Each row is a point. Each copy is the shape, with its points in the same order, turned, moved and blurred by noise. Is it also mirrored, or only turned?

Shape:
-0.042  0.149
-0.072  -0.072
0.106  -0.045
-0.092  -0.234
-0.197  0.206
0.279  0.025
0.042  -0.065
Copy 1:
0.090  0.052
-0.124  -0.090
-0.004  -0.191
-0.314  -0.097
0.060  0.205
0.110  -0.292
-0.095  -0.137
Copy 1 is: only turned
Copy 2:
-0.044  0.093
-0.026  -0.131
0.143  -0.060
-0.004  -0.292
-0.230  0.073
0.305  0.064
0.117  -0.070
Copy 2 is: only turned
Copy 3:
-0.175  -0.062
0.035  0.047
0.060  -0.156
0.184  0.130
-0.264  0.076
0.047  -0.326
0.044  -0.060
Copy 3 is: mirrored

Shape:
0.136  0.042  0.202
0.078  0.003  0.104
-0.193  0.062  0.068
0.196  -0.241  -0.116
-0.210  0.025  0.242
-0.140  0.093  0.001
Copy 1:
0.013  -0.189  0.105
-0.007  -0.068  0.042
0.230  0.043  0.073
-0.186  0.067  -0.215
0.338  -0.102  0.052
0.177  0.119  0.112
Copy 1 is: mirrored
Copy 2:
0.017  -0.270  -0.034
-0.041  -0.163  -0.038
-0.100  -0.045  0.214
-0.233  -0.036  -0.303
-0.133  -0.196  0.270
-0.051  0.013  0.145
Copy 2 is: only turned
Copy 3:
-0.053  0.131  -0.121
-0.028  0.045  -0.029
0.119  -0.170  -0.170
0.010  0.021  0.322
-0.026  -0.180  -0.272
0.184  -0.136  -0.116
Copy 3 is: only turned

Shape (8 x 4):
-0.122  0.266  -0.124  0.200
-0.038  -0.005  -0.049  -0.119
0.084  0.218  0.013  0.150
-0.032  -0.019  0.107  0.120
-0.337  -0.039  0.158  -0.030
0.030  -0.282  0.252  0.020
0.101  -0.026  -0.094  0.047
-0.099  0.067  0.168  -0.204
Copy 1, 8 rows:
0.074  -0.053  0.140  0.317
-0.064  -0.082  -0.133  0.007
-0.059  0.102  0.156  0.159
0.091  0.042  0.054  -0.054
0.288  -0.008  -0.197  -0.001
0.086  0.071  -0.032  -0.351
-0.117  -0.115  0.089  -0.037
0.009  0.135  -0.253  0.004
Copy 1 is: mirrored
Copy 2:
-0.055  -0.428  -0.051  -0.143
-0.102  -0.015  -0.083  0.000
0.047  -0.321  -0.154  0.055
-0.005  -0.216  0.071  0.151
-0.252  -0.152  0.210  0.059
0.064  0.079  0.218  0.306
0.097  -0.123  -0.102  0.003
-0.262  -0.038  -0.043  0.194
Copy 2 is: only turned

Shape (12 x 6):
0.285  -0.004  -0.217  0.109  0.164  0.292
-0.096  -0.068  -0.155  0.216  0.049  0.018
0.118  -0.080  0.009  -0.013  -0.184  0.018
-0.098  0.048  0.032  -0.006  0.138  0.297
-0.065  -0.108  0.049  0.100  0.170  0.005
-0.228  0.077  0.177  0.017  -0.086  -0.013
-0.132  -0.286  0.184  -0.016  0.418  0.178
-0.017  -0.276  0.180  0.065  -0.079  -0.081
-0.094  0.000  0.051  0.064  -0.233  0.109
-0.202  -0.037  -0.148  -0.018  0.183  -0.069
-0.140  0.063  0.212  0.038  -0.168  -0.106
-0.081  0.046  -0.199  0.164  0.268  -0.110
Copy 1:
0.263  -0.261  0.245  -0.130  -0.210  0.096
0.090  -0.181  -0.130  -0.032  -0.049  0.059
-0.153  -0.059  0.096  -0.037  -0.088  -0.033
0.165  0.066  0.021  -0.001  -0.028  0.284
0.117  -0.099  0.015  0.166  0.090  0.086
-0.055  0.193  -0.160  0.087  0.030  0.035
0.138  -0.087  0.112  0.301  0.296  0.347
-0.175  -0.126  -0.002  0.242  0.057  -0.022
-0.146  0.092  -0.079  -0.016  -0.151  0.099
0.164  -0.083  -0.118  -0.091  0.209  0.074
-0.143  0.183  -0.128  0.126  0.001  -0.108
0.361  -0.193  -0.143  -0.018  0.142  -0.049
Copy 1 is: only turned
Copy 2 (12 x 6):
0.324  0.258  -0.215  -0.169  -0.047  -0.092
-0.111  0.154  -0.056  -0.195  0.002  0.097
0.115  -0.020  0.162  -0.007  -0.076  0.001
0.015  0.235  -0.174  0.168  0.081  -0.039
-0.048  0.015  -0.130  -0.071  0.168  -0.025
-0.246  -0.011  0.066  0.164  0.001  -0.058
0.022  0.079  -0.251  0.081  0.505  0.016
-0.008  -0.098  0.180  -0.052  0.225  0.007
-0.049  0.123  0.205  0.080  -0.079  -0.011
-0.138  0.000  -0.231  -0.040  0.027  0.179
-0.227  -0.082  0.171  0.116  0.008  -0.096
-0.146  0.044  -0.308  -0.233  -0.009  0.062
Copy 2 is: mirrored
Copy 3:
0.337  0.119  -0.017  0.067  -0.089  0.243
-0.040  0.107  -0.163  -0.046  -0.197  -0.068
-0.016  -0.166  0.124  -0.027  -0.081  0.082
0.271  0.117  0.097  -0.111  -0.062  -0.168
0.077  0.016  -0.088  0.092  -0.046  -0.197
-0.112  0.000  0.150  -0.114  -0.025  -0.286
0.345  -0.047  -0.132  0.169  -0.054  -0.446
-0.097  -0.243  0.062  0.144  -0.139  -0.184
-0.078  -0.066  0.187  -0.172  -0.182  -0.059
0.007  0.045  -0.239  -0.100  0.043  -0.177
-0.226  -0.051  0.199  -0.050  -0.006  -0.212
-0.019  0.217  -0.267  0.040  0.043  -0.068
Copy 3 is: mirrored
Copy 4:
-0.031  0.328  -0.390  0.122  -0.056  -0.003
-0.210  -0.073  -0.158  0.042  -0.007  0.086
-0.055  0.136  0.030  0.091  0.234  -0.035
0.151  0.023  -0.225  -0.156  -0.026  0.030
0.047  -0.133  -0.140  0.122  0.011  0.090
0.048  -0.139  0.151  -0.119  0.049  0.016
0.323  -0.255  -0.374  0.113  0.074  0.179
0.024  -0.116  0.048  0.188  0.285  0.140
-0.074  0.057  0.076  -0.126  0.164  0.059
-0.078  -0.251  -0.188  0.038  -0.029  -0.120
0.015  -0.098  0.249  -0.024  0.101  0.028
-0.155  -0.163  -0.209  0.157  -0.213  -0.049
Copy 4 is: mirrored

Shape (9 x 6):
0.027  -0.152  0.038  0.039  -0.018  0.030
0.098  0.161  0.121  -0.018  0.010  0.365
0.026  0.255  -0.041  0.003  -0.200  0.217
0.078  -0.063  -0.324  -0.066  -0.103  0.311
-0.191  0.283  -0.072  -0.047  -0.040  -0.046
0.030  0.050  -0.053  -0.273  0.175  0.024
0.020  -0.100  -0.034  0.111  -0.006  0.209
-0.050  -0.230  0.188  -0.020  -0.043  -0.008
0.114  0.343  0.104  0.127  -0.050  -0.053
Copy 1, 9 rows:
0.061  0.073  0.079  0.020  0.073  -0.052
0.066  0.280  0.192  -0.218  -0.126  0.227
0.205  0.138  -0.024  -0.213  -0.242  0.167
0.227  0.233  -0.002  0.222  -0.165  0.225
-0.022  -0.135  -0.141  -0.162  -0.209  0.148
-0.236  0.187  -0.094  0.034  -0.049  0.132
0.150  0.092  0.177  0.043  -0.005  0.078
0.042  0.068  0.044  -0.049  0.243  -0.085
-0.023  0.019  0.063  -0.320  -0.302  -0.083
Copy 1 is: only turned
Copy 2:
-0.047  0.023  -0.103  0.124  -0.094  0.007
-0.135  -0.221  -0.020  -0.216  0.083  -0.160
-0.073  -0.243  -0.096  -0.195  0.145  0.191
0.154  -0.146  -0.441  -0.142  0.021  0.050
0.174  -0.081  0.121  -0.034  0.214  0.204
0.139  0.137  -0.125  -0.033  0.239  -0.159
0.012  -0.154  -0.156  -0.009  -0.120  -0.017
-0.143  0.002  -0.073  0.304  -0.042  -0.022
-0.118  -0.026  0.203  -0.225  0.059  0.171
Copy 2 is: only turned
Copy 3:
0.057  -0.051  0.059  -0.084  -0.095  0.056
0.112  0.046  0.170  0.147  0.207  0.309
-0.083  -0.048  -0.063  0.198  0.188  0.208
0.180  -0.306  0.039  0.260  0.086  -0.005
-0.152  0.152  -0.118  0.096  0.192  -0.069
0.273  0.175  -0.060  0.079  0.058  -0.084
0.045  -0.134  0.184  0.047  -0.003  0.077
0.097  -0.017  0.048  -0.270  -0.073  0.095
-0.206  0.238  -0.017  0.162  -0.018  0.216
Copy 3 is: only turned
